Rows are points. Each copy is the shape, with its points in the same order, stretched, turned, moved and blurred by noise. Some copies are also mirrored. Which?
(in the rows, 128 means zero)

Shape, 8 rows:
[[149 121 130]
 [ 80 177 120]
 [149 126 111]
 [191 131 159]
 [142  93 156]
 [153  79 146]
 [117 159  99]
 [ 98 163 124]]
Copy 1 (8 x 3):
[[107 114 138]
 [146 193 145]
 [126  97 161]
 [ 54 112 168]
 [ 93 102  95]
 [107  73  87]
 [151 140 172]
 [138 162 141]]
Copy 1 is: only turned
Copy 2 (8 x 3):
[[144 147 140]
 [102  65 149]
 [150 132 126]
 [177 160 159]
 [122 177 150]
 [128 188 137]
 [138  89 130]
 [112  85 147]]
Copy 2 is: mirrored
Copy 3 (8 x 3):
[[123 115 120]
 [150 178 167]
 [150 108 137]
 [ 96  98  71]
 [ 87 103 115]
 [ 87  79 116]
 [171 148 157]
 [144 155 153]]
Copy 3 is: mirrored

Shape (7 x 4):
[[ 75 111 169 158]
 [160 142 198  93]
 [114 120  97 144]
 [100 166 121 129]
 [138 119 100  71]
 [158 168 171  94]
 [115 165 107 155]]
Copy 1, 7 rows:
[[ 50  72 105 112]
 [102 175 131 124]
 [134  90 111 142]
 [124 100 143 104]
 [174 136  75 137]
 [127 173 145 122]
 [121  93 160 119]]
Copy 1 is: mirrored
Copy 2:
[[103  80  94 123]
 [203 101 117 117]
 [ 97 135 133 130]
 [125 144  98 115]
 [149 136 162  74]
 [188 132 112 120]
 [101 158 100 144]]
Copy 2 is: mirrored

Shape:
[[111 157 134 128 117 165]
 [153 142 149 115 167 150]
 [127  91  95 137 113 152]
 [158 124 137 124 106 150]
 [100 174  93 169  99 196]
 [131 134 137 110 192 100]
 [124 151  83 107 149 119]
 [ 54 135 127  79 149 143]
 [153  99 119 133 132 103]
 [ 93 164 118 135 108  55]]
Copy 1 (10 x 6):
[[ 81 139 144 120 158 121]
 [ 98 122 177 137 156  95]
 [129 108 123 133 132 163]
 [126 110 131 118 148 110]
 [102 131 132 100 198 154]
 [112 145 177 190 143 105]
 [108 135 134 181 172 123]
 [ 10 180 147 166 126 144]
 [164 113 131 163 137 127]
 [147 191 106 175 152 123]]
Copy 1 is: only turned
Copy 2, 10 rows:
[[112  94 142 164 134 128]
 [ 87 136 136 158 138 132]
 [129 109 156 141  87 112]
 [122 104 155 126 137 132]
 [139  59 155 179 108 150]
 [ 92 154 109 151 142 101]
 [111 104  99 148  97 110]
 [102  83 116 192 124  65]
 [128 140 135 119 124 118]
 [163 107  75 147 153 102]]
Copy 2 is: mirrored
Copy 3:
[[112 148 159 180 130 105]
 [129  99 121 137 176 139]
 [134 152 105 144 130  93]
 [129 109 111 169 124  93]
 [144 202 173 206 124  79]
 [ 99 100 122  61 174 141]
 [ 93 121 123  93 166  89]
 [ 62 165 126 123 153 142]
 [121 102  98  73 121 104]
 [ 78 152 161  31  86 107]]
Copy 3 is: mirrored

Shape, 11 rows:
[[141 143  93 144 117 116 120  95]
 [ 97 171 108 126  82 195 125  58]
 [141 136 168  88 101 148 112 136]
 [144 114 130  59 199 171 125 108]
 [112 112 105 123 108 121  80 144]
 [132 171 126 144 101  97 161 117]
 [117 142 137 112 133 101 152 112]
 [141 156 172 142 115 145 125 145]
 [120 194 109 115 130 100 116 121]
 [ 89 129 140 115 118 153  66 137]
 [140 127 146  93 129 168 138 179]]
Copy 1:
[[112 157 111 111 123 109 143 146]
 [160 228 145  86 137 180  86 199]
 [160 118 172 141 144 160  65 144]
 [106  76  66 191 154 156  28 179]
 [108 114 170  97  88 146 111 119]
 [134 160 129  83 168 122 152 105]
 [117 142 118  97 165 127  96 111]
 [155 141 163 150 136 153 121 114]
 [ 72 130 150 114 192 122 119 110]
 [111 133 181 125 106 174  66 121]
 [156  60 147 153 147 191 104 124]]
Copy 1 is: only turned
Copy 2, 11 rows:
[[155 145 134 164 139 127 147 149]
 [103 136 112 170 118 121 112 190]
 [106 159  98 101 128 110 126 120]
 [ 78 159  97 169 138 165 173  92]
 [141 177 159 111 121 148 117 134]
 [159 105 109 154 160 105 110 143]
 [136 134 109 157 144 125 107 112]
 [126 116  95 105 120 113 121 133]
 [166 148 101 130 169 157  94 144]
 [115 179 128  95 111 170  99 136]
 [ 87 116 126 112 142 123 138 115]]
Copy 2 is: mirrored
Copy 3:
[[122  68 112 137 141 160 117  95]
 [ 85  30  81 159 157 181  27 168]
 [141 128 120 153 127 155  96 154]
 [204  94 158 141 177 162 130 208]
 [115  93 120 101  71 163 161 130]
 [ 91 111 137 177 170 136 113  73]
 [121 121 155 153 172 162 132 110]
 [119 154 115 140 160 122  95 123]
 [121  92 110 195 152 158 166 122]
 [121 117  97  98  94 176 147 175]
 [144 121 160 157 133  98 108 153]]
Copy 3 is: only turned

Shape (13 x 9):
[[132 121 122 109 145 176 178 129 125]
 [157 139 144 118 176 159 180 141 142]
 [161 134 164 119 132 149 190 127 116]
 [132 133 152 102 165 149 151 151 149]
 [132 150 101 130 142  82 107  92  87]
 [125 131  75 157 138 111  76  93  68]
 [134 147  67 128 111  98 110 140  85]
 [104 114 148 192 119 110 158 168 149]
 [108 138 138  92 150 142 191 117 137]
 [123 172 161 121 142 163 163 152 122]
 [154 130  76 136 132  77 102 125  95]
 [114  94 174 135 115 126 138 168 124]
 [129 127 154 147  95 141 133 135 171]]
Copy 1, 13 rows:
[[130 148  97  81 105 144  86 122 144]
 [125 140  66  83 115 153 115 129 171]
 [137 115  98  65 105 134 122 107 170]
 [137 134  92 114 123 122 106 148 176]
 [ 73 171 163 148 179 123 154 114 136]
 [ 67 159 176 171 174 161 123 111 115]
 [ 81 133 147 155 154 120 140 132  82]
 [156  43 109 123 200 137  96 146 132]
 [122 173 105  74 138 102 108 137 159]
 [ 98 119 100  71 114 141 120 157 175]
 [ 96 137 142 171 169 123 147 112  97]
 [169  58 128 138 147  98  82 126 153]
 [183  78 148 106 137 142 124 154 160]]
Copy 1 is: mirrored
Copy 2:
[[128 100 118 104 167 138 146 123 159]
 [120  86 122  68 148 104 169 166 142]
 [166 104 103  79 148  82 176 125 125]
 [116 102 120  83 114 104 169 152 159]
 [149 137 154 143 109 128  96 119  38]
 [125 165 162 175 166 154  80 109  40]
 [135 176 137 140 124 195 131  96  68]
 [168 153  68 143 118 139 180 193 152]
 [147  76 103 105 108 121 140 126 151]
 [106 114  74  93 134  86 191 134 133]
 [152 165 165 130 116 174 110 125  54]
 [164 147  95 137 111 104 193 133 164]
 [146 158  89  90 127 104 136 162 174]]
Copy 2 is: only turned

Shape (15 x 11):
[[133 154 112 120 102 144 116 110 122 117 142]
 [123 108 211 110 125 122 149  98 129 101 141]
 [141 105  88 167 154 121  16  96 140 116 129]
 [111 110  96 127  94 123 153 100  72 139 126]
 [157 117  88 108 174 119 168  94 111  97 160]
 [148 112 170 129  84 113 119 141 128 172 122]
 [123 148  99 167 162 126 148 145 140 159 127]
 [123 141 182 109 106 139 129 231  94 161 140]
 [132 155 103 109 128 138 161 106 152 155  91]
 [131  85 124 148 116 125 139 103 151 150 123]
 [164 151  91 116  90 122 150 180 123 106  61]
 [137 148  93 118  80 182 147 112 135 144 145]
 [117 144  94 115  80 115 144 114 128 122 151]
 [105 127 104  95 132 161 159 128 153 139 150]
 [119 131 119 120  83 117  72 109 107 161 154]]
Copy 1, 15 rows:
[[116 115 135 111 109 120 150 117 162 131 125]
 [102 151 124 122 186 135 136 172 118 143  80]
 [202 123 163 111 161  74 127  65 203  98 112]
 [119 180 107 104 114  95 140  86 168 155 138]
 [131 159 183 143 165 106 144 177 176 137 173]
 [132 118  89 136 115 132  99  84  88 160  95]
 [153 147 145 144  99 157 152  64 100 122 159]
 [103 118  74 175  89 162  86  69  61  90 120]
 [143 136 135 105  86 153 131 146 131 161 141]
 [149 143 134 107 134 105 129  98 101 161 126]
 [140  77  84 120 111 167 112 135 149 149 183]
 [114 108 133 102  59 110 161 113 113 141 136]
 [ 86 110 141  96 106 130 147 105 148 157 141]
 [105 141 164 103  89 125 128 134 103 122 147]
 [121 132 122 112  97  95 115  60 163 134  92]]
Copy 1 is: only turned
Copy 2 (15 x 11):
[[161 134  89 103 118 123 145 134 122 150 111]
 [108  92 118 191 167 159 163 143 101 110  90]
 [186  70 180  85  83 161 130 144 158 155 160]
 [123 134 116  69 129  96 136 145 116 102  73]
 [188 141 195 138 133  77 176  94 140 114  94]
 [ 69 103  98 141 142 157  96 144  77 159 136]
 [106 155 117 102 116 123 129  83 160 127 175]
 [100 116  37 159 188  94  72 148  55 119 208]
 [107 200 117 122 122 155 140 117 162 146 104]
 [ 80 119 139 119 146 151 149 125 135 164 116]
 [135 161  82 123 153  85  49 122 149 139 136]
 [137 176  57  77 153 124 169 126 116 183  98]
 [124 129  88 102  96  95 150 144 120 156  98]
 [129 174  97 127 154 101 184 139 138 163 129]
 [127  96 101  85  85 138 128 174  85 156 118]]
Copy 2 is: only turned
Copy 3 (15 x 11):
[[129  97 142 153 129 116  92 150 127 132 115]
 [ 55 125 197 126 181 171 135 111 131 152 112]
 [205 128 168 171  89  74  87  76  66  91 114]
 [ 94 151  83 157  98 100  99 146 102 154  78]
 [ 91 147  96 149 121 172  83 108  99 125 175]
 [111 108 135 124 130  93 186 130 114 167 112]
 [138 138  65  68 109 101 137 136  89  98 145]
 [111 132 112  55 193  56 180 121 170 157 142]
 [ 87  89  93 122  68 141 130 149 138  98 127]
 [118 122 129 109  82 133 147 122  65 145 122]
 [147 131  98 166 103 146 168 157 188 131 130]
 [128  63 114 128  94 130  88 165 117 161 135]
 [105 124 139 154 102 118 103 184 108 149 128]
 [ 93 105 123  75  92 135  87 148 111 123 157]
 [135 109 143 170 118  46 110 141 101 142  94]]
Copy 3 is: only turned
Copy 4:
[[161 124 104 125 102 131 130 140 164 130 132]
 [ 96 125 128  87 133 134 148 108  98  96 119]
 [172 109 160  78 170 111 143 181 193 172 200]
 [132 147 166 151 123 152 120 129 187 155 108]
 [ 96  59 155 148 133 142 146 145 157 132 143]
 [137 140 136 101  99  80 108  90 155 149  80]
 [133  96  94 161 141 123 162 105 156 164 121]
 [210 144 128 140  34  44 146  78 118 128  99]
 [116 130  88 160 148 124 118 138 168 140  65]
 [ 80 134 135 128 169 118 126 106 182 146  92]
 [162 126 149 184 129  77  67 120 163 149 119]
 [148 148  83 154 105 132 129 117 203 113  80]
 [116 132 111 155  80 122 118 113 175 143 116]
 [112 135  87 171 104 106 155 128 178 116  76]
 [175 152 134  94  68 102 128 137 187 160 120]]
Copy 4 is: only turned

Shape (16 x 12):
[[127 145  53 106 158 117 146  76 145 140 110 141]
 [112  87  88 163 147 116  96  85 131  82 147  73]
 [105  68 102 113 176  83  94 100 100 100 122 106]
 [121 156 166  92 114 161 135 144 118  82 117 106]
 [163 154  81 143 180 127 160 142 125 137 113 117]
 [127 168 175 116 121 146 125 138 125 125 152 101]
 [116 150 190 119 127 122  80 145 128 124 143 137]
 [144 150 184 137 146 113  95 115 117  88 119 143]
 [141  93  82 126 143 119 160 122 147 148 102 132]
 [176 123 108 128 160 116 164  88 122 117 126 141]
 [132 170 178 119  93  81 122 143 103 101 142 119]
 [138 173 176 134  94 126 103 145 126 104  88 122]
 [142 169 142 109 119 133  98 138  80 118 114 128]
 [142  82 110 116 166  95  94  69 130 130 114  57]
 [165 148 149  98 100 133  83 151 128  95 146 126]
 [142 112  84 137 131 152 153  93 101 160 117 130]]
Copy 1:
[[221 105 142 149 130 156 108 105 140 127 193 155]
 [123 109 158  90  85 107 119 140 101 183 190 135]
 [117 132 192 137 136 138  78 128  97 166 172 181]
 [ 66  91  92 149 139 114 126 122 106 106 133  93]
 [199  80 158  87 163 143 122 125 131 115 138 157]
 [105  96 102 134 123 124 120 153 153 129  94  95]
 [ 99 122 135 149 119 128 114 173 118 157  62 118]
 [ 96  83 132 134 113 143 113 144  77 187  95 164]
 [181 158 140 105 157 164 114 119 121 102 163 159]
 [162  95 115 117 162 172  87  94 120 167 166 179]
 [ 80  84 111 160 144 115 158 155 149 132 107 167]
 [ 86  90 117 130  99 145 179 150 106 113  96 129]
 [ 93  71 148 150 139 142 145 105 144 123  92 121]
 [118 108 154 112  87 203  87 148 132 163 181 131]
 [ 75  91 113 143 168 153 148 149 114 150 119  85]
 [162 134 138 112 133 152 110  61 168 123 136 137]]
Copy 1 is: only turned
Copy 2, 16 rows:
[[157 144 185 137 108  99 166 140  80 127  53 128]
 [ 76  71 109 126 142  88 151 160 135 106  75 137]
 [107  74 142 107 110 108 112 140 130  99  50 165]
 [ 94  99 124 104 163 163 123 130 133  63 194  93]
 [140 131 154 143  92 132 177 157 131 115 113 156]
 [ 95 119  93 113 144 142 131 100 171  89 183  76]
 [ 80 110  77 139 144 159  89  71 151  79 159  83]
 [ 73 111  94 141 160 205 100  99 143  80 134  96]
 [171 125 152 114 104 110 142 164  81 144  85 173]
 [138 166 144 110 109 156 147 167 116 124  78 139]
 [ 53 140 131 126 140 153 110  84 183 118 163  95]
 [ 61  90 111 138 173 191 121  82 125 107 185  89]
 [ 64  93 132 120  97 167 126  99 138 101 158  92]
 [ 99  78 105  78 141 106 159 115 122 123  55 164]
 [ 61 131  89 117 117 150 123  91 124  71 168 106]
 [148 117 149 104  76 110 154 173  95 159  89 121]]
Copy 2 is: mirrored
Copy 3, 16 rows:
[[113 141 122 109 186 111 163 134 146 204 167 130]
 [126 105  95 116 164 172 107 128  52 194 137  99]
 [167  87  67  95 112 137 116 128 111 189 150 122]
 [120 143 126 131 130 171  79 108 185  80 177 113]
 [ 63 120 121 101 163 142 154 184 162 148 151 129]
 [114 148 147 143 125 140  88 138 133  71 172 104]
 [158 135 120 134 122 116  77 143 124  46 169 130]
 [141 147  97 121 132 142 112 132 138  54 188 155]
 [113 125 122  93 156 125 178 136 148 170  93 128]
 [ 94 151  97 125 156 147 193 137 154 147 138 137]
 [181 127 132 129 106 154 126 159 138  43 186 120]
 [142 128 155 118 135 145 124 121 157  33 189 149]
 [129  95 130 152 128 139 121 132 174  88 193 142]
 [105 113 109  94 117 110 161  92  74 174 157 106]
 [134 103 108 160 162 133 117 131 160  57 150 101]
 [ 95 118 137 152 153 138 182 115 140 188 122 143]]
Copy 3 is: only turned

Shape, 16 rows:
[[ 95 110 169 115 168  93 138 122 112 152 155  96]
 [143 116  94 108 152 136 126 116 149  53 123 115]
 [148 173 124 105 164 133 114 103 129  45 144 129]
 [159 175 108 126 139  88 170 132 161 139 101 151]
 [172 147 125 150 165 139 144 139 142  99 133 147]
 [159 145 129 119 124 130 165 115 147 148 174 161]
 [174 118 124 103 133  90 108 134 134 149  89 157]
 [ 99 119 203 193  71  86 146 112 157 126 149 154]
 [ 94 166  96 151 160  90 120 117  75 153 167 111]
 [157 112 135 110  71  83 123 138 135 120  64 148]
 [144 129 137 122 163 131 109 110 166 135 165  85]
 [ 64 119 129 152 142  85 102 118 148 114 137 162]
 [154 155 120 104 155  83 137 106 132 138 156 107]
 [ 82 122 131 123 154 210 101 104 121 119 158 115]
 [146 110  97 110 138 171 119 164 114 138 144 140]
 [140 144 161 107 107  82 114 177 152  88 109 122]]
Copy 1:
[[125 123 124  99 110 109 124 181  62 158 149 153]
 [140 116 134 163  77 118 108  67 117 187 139  91]
 [150 150 148 145 103 133 135  89  77 218 163  75]
 [141 202 111 127 112 127 183  92 143 186 116 145]
 [175 167 121 153 114 124 129 112 139 197 132 116]
 [176 171  94 169 129 169 150 132 121 155 108 149]
 [109 164 108 124 141 124 136  99 149 181 130 129]
 [127 105  37  88 150  98 183 158 137  77 194 116]
 [166 203 175 119 100 125  99 184  29 109 150 144]
 [ 70 129  94 140 138 116 166  78 183 136 144 117]
 [132 131 109 114  97 119 106 156  82 158  98  91]
 [147 128 125  66 120 131 123 104 105 119 213 124]
 [130 182 111 135  99 126 129 144  59 176 105 125]
 [184  72 171 127 132 139 101 132  86 111 134 115]
 [157 142 171 168 108 172  82 137 158 149 118 130]
 [ 63 132 133 111  97 141 163 126 173 185 180  75]]
Copy 1 is: only turned
Copy 2, 16 rows:
[[108  95 144  96 132 159 130 136 126  51 156 158]
 [115 166 155 168 125 108  88 133 149 111 140 124]
 [145 158 158 173 182 113 104 150 127 107 136 138]
 [135 171 148 106 147  75 185 114 159  81 144  80]
 [133 149 141 123 156 124 118 118 136 122 105 115]
 [150 135 165 132 127 105 154 113 100 105 117  86]
 [156 156 121  95 108 125 159 141 182 101 145 135]
 [ 90 101 184  69 150  90 129 198  76 142 160 133]
 [121  91 142 153 147 184 192 143 160  80 105 127]
 [117 163 111  95  93  93 148 171 160 117 161 127]
 [119 125 192 129 138 100 120 131 112  87 116 160]
 [124  99 166 123 142 139 134 157 174 127 186 128]
 [140 146 173 129 137 107 168 140 140  48 129 119]
 [113  88 151 178 144 174  90 104  82 165 118 184]
 [136 109  96 161  88 163 119  90 145 132  89 121]
 [119 132 114 105 123  73 115 162 156  84 154 128]]
Copy 2 is: only turned
Copy 3:
[[128 120 158  93 107 167 110  88 123 124 110  48]
 [128 149 110 119 122  84 184 111 168 105 115 148]
 [ 85 129 117  68 113  71 162 117 160  87 132 144]
 [ 95 175 156 148 134 154 130 144  79  89 142 150]
 [ 99 159 121 116 115  87 108 132 131 130 139 151]
 [101 175 133  74 170 142 107 143 110 154 152 136]
 [ 91 152 134 154 144 178 117 129 137 107 101 167]
 [120 182 191 112 211  94  85  99  72 149  73  95]
 [153  97 136  70  82 169 100 177 107  80 143  62]
 [ 91 159 146 192 181 144 146 137 121 111  75 138]
 [133 146 141  81 150 139 110  73 150  91 152 130]
 [157 145 199  79 125 124 131 113 105 101  66 136]
 [105 164 133  88 132 175 115 123 128  79 143 103]
 [156  52 115  46 114 100 145  93 151 148 154 121]
 [141 110 119 110 129 135 124 163 161 161 141 145]
 [ 91 165 206 155 168 109 124 119 147  98  92 128]]
Copy 3 is: only turned
